Each row is a point. Each copy is the shape, with its points in the same order, turned, moved and blurred by noise. Some copies are also mirrored. Which?
In the rows, zero is written as 128.

Shape, 8 rows:
[[170 140]
 [105 146]
 [147  91]
 [142 105]
 [147  69]
 [ 81 130]
 [165 148]
 [140 117]]
Copy 1:
[[156  94]
 [ 90 115]
 [148 146]
 [141 144]
 [155 174]
 [ 76 139]
 [145  94]
 [131 140]]
Copy 1 is: mirrored
Copy 2:
[[166 125]
 [105 109]
 [137 170]
 [132 155]
 [132 192]
 [ 77 119]
 [163 117]
 [134 143]]
Copy 2 is: mirrored

Shape:
[[116 135 135 109]
 [123 105 138 124]
 [139 128 152 170]
 [115  63  86 154]
 [149  98 148  84]
 [126  90 116 107]
 [164 100 112 131]
 [121 115 156  98]
 [ 91 118  55 104]
 [139 107 136 100]]
Copy 1 (10 x 4):
[[113 103 145 135]
 [131  98 116 129]
 [122 153 105 121]
 [144 103  68 180]
 [158  78 144 116]
 [144  82 117 152]
 [166 118 118 149]
 [120  87 139 116]
 [112  83 137 222]
 [145  92 141 134]]
Copy 1 is: mirrored
Copy 2, 10 rows:
[[126 134 113 120]
 [102 118 120 129]
 [109 108 173 140]
 [ 78 112  95 196]
 [ 76 149 108  98]
 [ 87 138  94 139]
 [ 75 153 130 157]
 [104 126 108  98]
 [140 154  61 179]
 [ 91 143 110 115]]
Copy 2 is: mirrored
Copy 3, 10 rows:
[[131 131 148 131]
 [140 122 125 145]
 [ 99 129 103 150]
 [161  66  86 123]
 [177 151 135 141]
 [170 110 124 131]
 [150 129  88 116]
 [144 141 154 152]
 [163  72 147  70]
 [161 140 128 137]]
Copy 3 is: only turned

Shape, 12 rows:
[[141 178 117 148 119 163 111 112]
 [ 83 130  98 156 141 116 103 123]
 [123 127 136 155 139 134 232 114]
 [139 135 122 143 126 126  99 129]
 [ 98 124 165 149 148 165  96 157]
 [127 119 140  90 145 138 110 115]
 [ 86 126 221 138 143 138 125 156]
 [128 145 100 134  69 121  94 121]
 [141 165 154 153 109 123 156 214]
 [136 123 113 161 111 126  93 179]
 [111 123 112 151  99 133 134 139]
 [144 131 123 156 144 127 107 115]]
Copy 1, 12 rows:
[[114 152 117 139 108 187  78 115]
 [128 136  87 140 103 115 120 160]
 [176  85 116 152 173 170 146  78]
 [143 168 126 129 102 135 114 130]
 [146 171 128 156  98 161 149 173]
 [125 144 153  95 104 151 143 137]
 [149 137 163 178  88 182 190 149]
 [157 138 132 120  68 137  60 130]
 [161 159 181 225 121 138 108 106]
 [170 181 139 165 103 119  96 151]
 [167 129 125 148 113 139  98 136]
 [141 174 104 123 108 150 117 114]]
Copy 1 is: mirrored
Copy 2, 12 rows:
[[134 156 103 146 103 138 151 174]
 [127 163 112 106  89 109  86 133]
 [147  76  97 194 147 126  92 115]
 [125 151 133 114 113 131 133 142]
 [123 155  68  96 117 133 145 105]
 [141 171 122 134 137  88 148 110]
 [ 96 108  52  98 130 101 157  84]
 [142 143 159 115  65 118 146 155]
 [147  60 100  80 146 139 144 163]
 [140 130 133  68 109 156 129 139]
 [154 118 123 119  93 130 118 125]
 [109 159 127 127 121 139 124 138]]
Copy 2 is: only turned

Shape:
[[150 128 157 184 129 141  73 119  98 173 107]
 [123 132  87 108 147  68 107  99 166 138 122]
 [ 93 102 114 151 148 139 149 139 145 128 185]
 [141 119 137 139 150 116 129 116 159 167 176]
 [167 167 157 125 126 127 105 125 144 124 125]
 [139 118 144 184  85 107 152 105 134 111 168]
 [ 86 164  75 147 142 112 148 157 133 156 178]
 [ 86 165 112 125 120 142 155  98 114  94 132]
 [ 99 147 103 138  82 121  87 150  91 138 186]
 [164 112  84 145  87 124 119 171 102  95 160]
 [100 108 136 160 131 149  83 156 166 153 106]
 [121 145  94 105 153 153 111 103 156 152 171]
 [ 87 162 157 174 158 126 110 150  80 141 131]
 [164 119 122 135 155 143 132 105  96 162 139]
 [102 122 112 175  89 111 109 151 112 165 107]
 [127 122 147 119 112 124 100 137  87 150 119]
 [154 135  91 173 150 119 136 156 152 113 107]]
Copy 1 (17 x 11):
[[173 106 102 165 147  98 141  90 105  78 157]
 [122 125 142  77 107  89 109 110 174 143 150]
 [ 96 106  80 132 128 124 133 132 109 182 132]
 [113  93 119 130 100 128 115 104 110 147 178]
 [156 139 170 155 125 130 124  93 123 130 153]
 [111  92 138 176 136  89 111 167 104 145 145]
 [ 71 147  79 139 102  84 132  89 130 184 148]
 [ 74 152 154 124 154 101 148 111 109 153  97]
 [118 112 102 178 124  61 107  67 107 167  93]
 [116 112 116 196 123 115  95 119 166 150  81]
 [182 121  87 133 138 101 175 107 135 154 149]
 [ 96  97 130 109 123 129 138  63 136 172 147]
 [133 178  77 144 158  93 127  92  77 125 139]
 [106  99 114 140 124 142 127  92 115  89 135]
 [143 128  85 160 113  57 151 122 132 116 118]
 [154 126 116 143 115 107 122  93 105 106  97]
 [116 152 109 155 138 126 134 133 183 136 159]]
Copy 1 is: only turned
Copy 2, 17 rows:
[[123 162 172 150  96 155  89 122 124 194  83]
 [104 126  60 121 158 112  78 127 121 142 103]
 [ 62 117 151 117 157 149 111 152 109 134 164]
 [ 98 151 127 100 134 130  90 172 116 164 143]
 [145 155 131 135 111 100 113 120 151 158 128]
 [102  95 128 129  72 154 127 157 140 146 159]
 [ 59 125 112 173 190 154 109 166 139 155 155]
 [127 110 116 173 152 140 137 103 109 121 165]
 [ 50 153 115 167 126 145 164 122 125 182 138]
 [ 62 151 129 137 106 153 159 121 173 111 117]
 [ 85 113 182 140 147 106  98 129 112 171  76]
 [ 92 170 119 136 162 109 101 144  86 127 142]
 [115 132 163 162 151 180 102  93 132 198 147]
 [132 176 139 122 132 175 104 148 115 139 119]
 [ 87 107 143 173 130 159 133 146 140 178  82]
 [126 155 136 129 132 154 152 116 125 176  96]
 [101 119 145 148 140 141  78 133 176 112 105]]
Copy 2 is: mirrored
Copy 3, 17 rows:
[[173 120 150 190 108 114 120 164  92 161 167]
 [128 111 152 141 106 131 152  77 190 128 183]
 [ 96 129 139 156 182 163 112 134 148  94 160]
 [144 130 140 154 126 166 117 155 177 113 166]
 [181 107 138 130 109 138 105 122 140 147 123]
 [161 173 129 143 169 104  89 129 149 101 155]
 [135 131 122 170 163 198 149  91 133  79 173]
 [107 156 126 161 148 139 116  68 127 122 102]
 [159 159 186 149 170 176 118  91  94 128 177]
 [156 122 188 114 150 132  94  99  91  69 162]
 [113  93 121 138 136 138 121 145 104 168 189]
 [113 121 150 165 114 196  96 107 165 128 156]
 [154 118 139 194 173 145 164 135  92 145 128]
 [135 134 173 179  91 143 119 151 128  99 131]
 [144 144 130 150 138 123 152 122  82 130 197]
 [146 137 180 141 123 135 144 137  99 144 141]
 [137  75 115 145 125 115 123 112 123  80 161]]
Copy 3 is: only turned
Copy 4, 17 rows:
[[ 60 150 162 163 132  99 197 128 144 115 147]
 [138 166 140 171 145 155  89 161 148 158 102]
 [172  85 149 115 122 102 135 121 139 149 112]
 [146 136 157 127 129 135 133 111 174 137 130]
 [ 78 143 112 143 131 158 131 116 137 122 158]
 [108 120 173  78 139  96  98 137 124 121 150]
 [170 101 113 131 125 109 135 161 159 205 162]
 [135 104 118 122 147 152 128 142  58 159 142]
 [114 108 168 152  67 106 126 148 117 177 180]
 [118  97 140 147  74  92  92 171 128 100 180]
 [ 98 132 117 175 111  77 147  97 148 148  96]
 [172 125 136 164 139 149 128  97 134 156 147]
 [ 79  96 130 123 126 128 195 153 134 176 127]
 [135 140 143 141 136 139 175 148 147 101 151]
 [ 93 150 144 146 108  64 144 166 126 162 134]
 [100 142 133 153  80 138 170 150 118 125 138]
 [111 105  91 143 157 101 115 164 163 120 139]]
Copy 4 is: only turned

Shape, 18 rows:
[[131 148 119 145 144 100 171 136 145 116 119 115]
 [120 120 102  83 119 182  66 158 164  97  90 141]
 [112 155 122 159 125  92 123 112 113 169 139 118]
 [138 160 114 137 127 120 128 161 111  98 155  75]
 [151 177 129 145 138 133 163 131 123 154 164 109]
 [113 128 110 113 147 106 114 101  93 162 127 103]
 [101  80 116 126 154 207  94 142 158  91 140 136]
 [142  54  88 118  98 168  76 134 179  94 116 132]
 [102 149 163 137 121  93 109 122 104 138 139 136]
 [125 165 154 137 113 136 158 113 143 146 125  76]
 [146 147 135 134 148 115 146 174 129 182 138  90]
 [126 138 145 169 131 104 104 111  88 153 122  83]
 [138 168  93 163 147 140 150 147 124 130 118 120]
 [161  92 107  88 155 185  71 106 162  76 110 135]
 [158 166 135 150 143 107 117 136 148 142 162 118]
 [115 117 163 120 140  69 138 119  81 152 135 113]
 [158 153 125 136 101 139 159 139  92 144 146 127]
 [151  88 138 133 141 169  78 142 136  99  80 141]]
Copy 1, 18 rows:
[[159 167 108 137 125 102 122 134 168 121 133 161]
 [128  78 171 125 165 116 108 131  57 122 170 165]
 [110 155  89 138 101 115 111 141 152 149 125  90]
 [180 158 139 167 103 150  95 125 135 162 149 135]
 [125 150 116 166 103 138 105 177 168 160 144 136]
 [127 140  83 150 123 136 152 142 115 154 135  88]
 [115  42 146 136 115 156 116 111 100  93 184 157]
 [118  76 168  83 119 109 147  97  76 113 198 149]
 [111 135 115 144 138 125 100 113 160 152  97  97]
 [134 154 108 102 134 171 101 169 154 153 129 148]
 [137 142  82 143  86 119 112 163 132 172 117 163]
 [109 174  83 145 100 155 112 114 121 159 131  96]
 [130 167 115 164 106 108  99 161 138 118 153 159]
 [122  63 154 134 169 128 142 108  87 144 226 159]
 [126 140 107 146 114 104  87 135 159 187 145 133]
 [132 146  94 149 123 136 161 107 157 161  87 100]
 [110 153 151 161 101 142 123 168 159 155 127 134]
 [ 98 101 148 136 139 132 131  85  71 128 161 171]]
Copy 1 is: only turned
Copy 2 (18 x 12):
[[158 145 108 145 121 120 115 138 166 142 154 168]
 [200 143  87 113  97  79 132  96 123 111 108  50]
 [115 153 140 156 149 154 118 127 130 121 166 134]
 [153 134  95 123  83 174 113 120 153 154 167 121]
 [160 108 126 147 148 173 128 116 158 146 158 154]
 [130 152 136 110 141 151 139 162 119 107 150 117]
 [179  99  68 107 128  98  69 126 124 113  87  70]
 [184 128  40 124 122  70 103 121  74 125 135  70]
 [ 88 141 135 156 125 136 131 128 141 137 132 113]
 [141  96 122 143 111 140 136 110 152 102 167 162]
 [144 142  85 125 158 170 150 113 181 118 164 142]
 [105 145 109 158 118 182 128 146 121  95 151 130]
 [186 154 116 148 130 158 100 112 150 131 136 151]
 [215 107  73 128 104  89 130 163 104 124 101  58]
 [151 124 109 176 145 156 131 128 163 149 170 113]
 [ 77 151 116 127 135 147 154 166 142 136 140 145]
 [149 123 115 131 135 165 145  98 120 159 132 158]
 [172 142  52 154 108 106 134 131 111 105  81  84]]
Copy 2 is: only turned
Copy 3:
[[158 128 134 143 136 106 169 167 114 131 170 147]
 [115 120  78  96  43  95 134 128 183 165 145 108]
 [159 116 136 133 176 116 142 106 103 134 166 108]
 [171 176  91 127 150  73 132 138 126 114 161 121]
 [190 152 139 116 162 111 151 109 124  96 166 147]
 [151 115 112 119 143 116 147  95  72 163 140 123]
 [112 113  81 148  89  82 107 123 173 142  82 166]
 [106  95 102  82  80  70  84 167 148 158  99 120]
 [131 143 119 146 149 139 146 109 116 121 153  89]
 [189 121 106 125 140 122 166 132 120  84 150 118]
 [197 134 114 105 180 129 176 136 141 149 152 144]
 [151 129 102 120 184  90 171  97  83 124 137  86]
 [173 131 144 136 131  74 163 117 149 131 176 134]
 [ 71 114  88  80  75  73 127 121 140 134 111 172]
 [146 134 123 100 179 114 139 126 142 113 179 134]
 [146 153 121 145 170 156 162 130  74 151 135 108]
 [183 170 154 108 133 105 156 122 119 117 138 115]
 [ 86 126 107 108 105  75 163 127 166 145  93 120]]
Copy 3 is: only turned
